Each row is a point. Examples show where two turns around zero, p and q, send a point. Write where each new point lands after one turn and then the other. Backwards means that the second turn is done in reverse. Each puzzle has new turns, and all numbers are rounded.

Turn p:
[46 13] -> [ -8 -47]
[-35 -23] -> [-6 41]
[-10  10] -> [13  5]
Turn q:
[ 23 -39] -> [ 37 -27]
[-39  11] -> [-40  -5]
[-18  11] -> [-21   3]
[34 17] -> [24 29]
Where do these land?
q, then p backwards: [ 2 42] -> [-29 -30]
q, then p: [14  3] -> [  3 -14]
p, then q backwards: [-16 -45] -> [-18  44]

Turn p:
[-48 -15 -12  14] -> [-19  21 -35  29]
[ 34   7 -38   6] -> [ 25  16  -5 -42]
[ 21  12   7 -30] -> [ -5  -4  35 -17]
[ -5  17 -17   2] -> [10 22  1  0]
[  8  -6   6 -26] -> [-18  -6  17 -12]
[-4 -7 29 17] -> [  4 -26  -5  22]
[-6 -8 25 17] -> [  3 -23  -8  21]
Turn q:
[-7 10 26  1] -> [-16 -12  20   0]
[ -9  29   7 -31] -> [-40  -4 -10 -14]
[-16  16   2   6] -> [-17   7   7  12]
[ 15 -32 -29  20] -> [ 46  13 -13   8]
[  6 -45 -21   3] -> [ 43  -9 -22  10]
[11 23 16  0] -> [-16   5  18 -17]
Where do these land?
q, then p: [-38 -32  14 -19] -> [ -6 -12 -52  -9]
q, then p backwards: [11 31 21 12] -> [  6  11  -4 -39]
p, then q: [  6  23 -28  12] -> [-12  18   2 -32]
p, then q: [  1 -24   2 -28] -> [-16 -21 -13  23]
p, then q: [11 14 14  8] -> [ 15  -7  12 -12]
p, then q backwards: [ 10 -12 -24  15] -> [ 19  -5 -19 -18]

Turn p:
[ 32 -22  28   6 -33 -13] -> [ -6 -56  -6  -1 -14  12]
[ -3 -34 -37 -23  -3  16] -> [-26  11 -14  19  36  25]
[ 1 43 -4 -1  6 -3] -> [ -2  15  17   1 -13 -35]
[ -8  20 -15  41  22  20] -> [32 20 39 -1 16 -7]
[ -5   8  12  -5   0 -15] -> [  0   0  -9 -12 -14  -9]
[ 23 -23  14  29   3 -23] -> [ 26 -40  -7 -14  11   1]
[  8  20 -18 -16   0  -9] -> [-18   7  -1   6   5 -26]
[  0 -12  21 -28   2  23] -> [ -3   6 -18  26 -21  20]
[-48   1  -1  -3   3   3] -> [ -3  38  -1 -24  -7  18]
Turn q:
[-14  24  -2  17  33   0] -> [ -5  -9  -5  -3 -22 -39]
[-10   7  -3  -9  38  20] -> [  1  17 -24  10 -18 -28]
[-22 -21  32 -32   1  35] -> [-21  29 -49  -4   1  21]
[ 11  25   0   9 -11 -37] -> [ 18 -37  21 -13  -7   3]
[ 10 -21 -20 -22  -6  12] -> [11 20 -3 26 14 14]
[-12   1 -28  15 -31  -5] -> [-18 -20  25  23  13   8]
[ 12 -17  -9  17 -19 -31] -> [  9 -15  29  -8  30   6]
[25  2 29  4 -7  6] -> [  4  14   8 -29 -12  18]
Where do these land?
q, then p: [20  1 19 -7  9 -4] -> [-17  -6  -2  20  -6 -11]
q, then p: [ 10  33 -11 -28 -18   1] -> [ -4 -26  28  13   5  27]
q, then p: [-14   8  -3  11 -13 -35] -> [ 12  -7 -30   3  10  24]
q, then p: [  9 -29 -33  21 -16 -32] -> [ 54  -5 -26   5 -11  -3]
p, then q backwards: [-46 -20  14  -5   3  14] -> [ 25  -8  30 -23 -15  23]
q, then p: [11 -8 27 19 14 36] -> [-29  23   6 -10 -28 -21]
q, then p: [ 10  15 -12 -11  20  20] -> [-12 -19  24 -13  -2 -13]
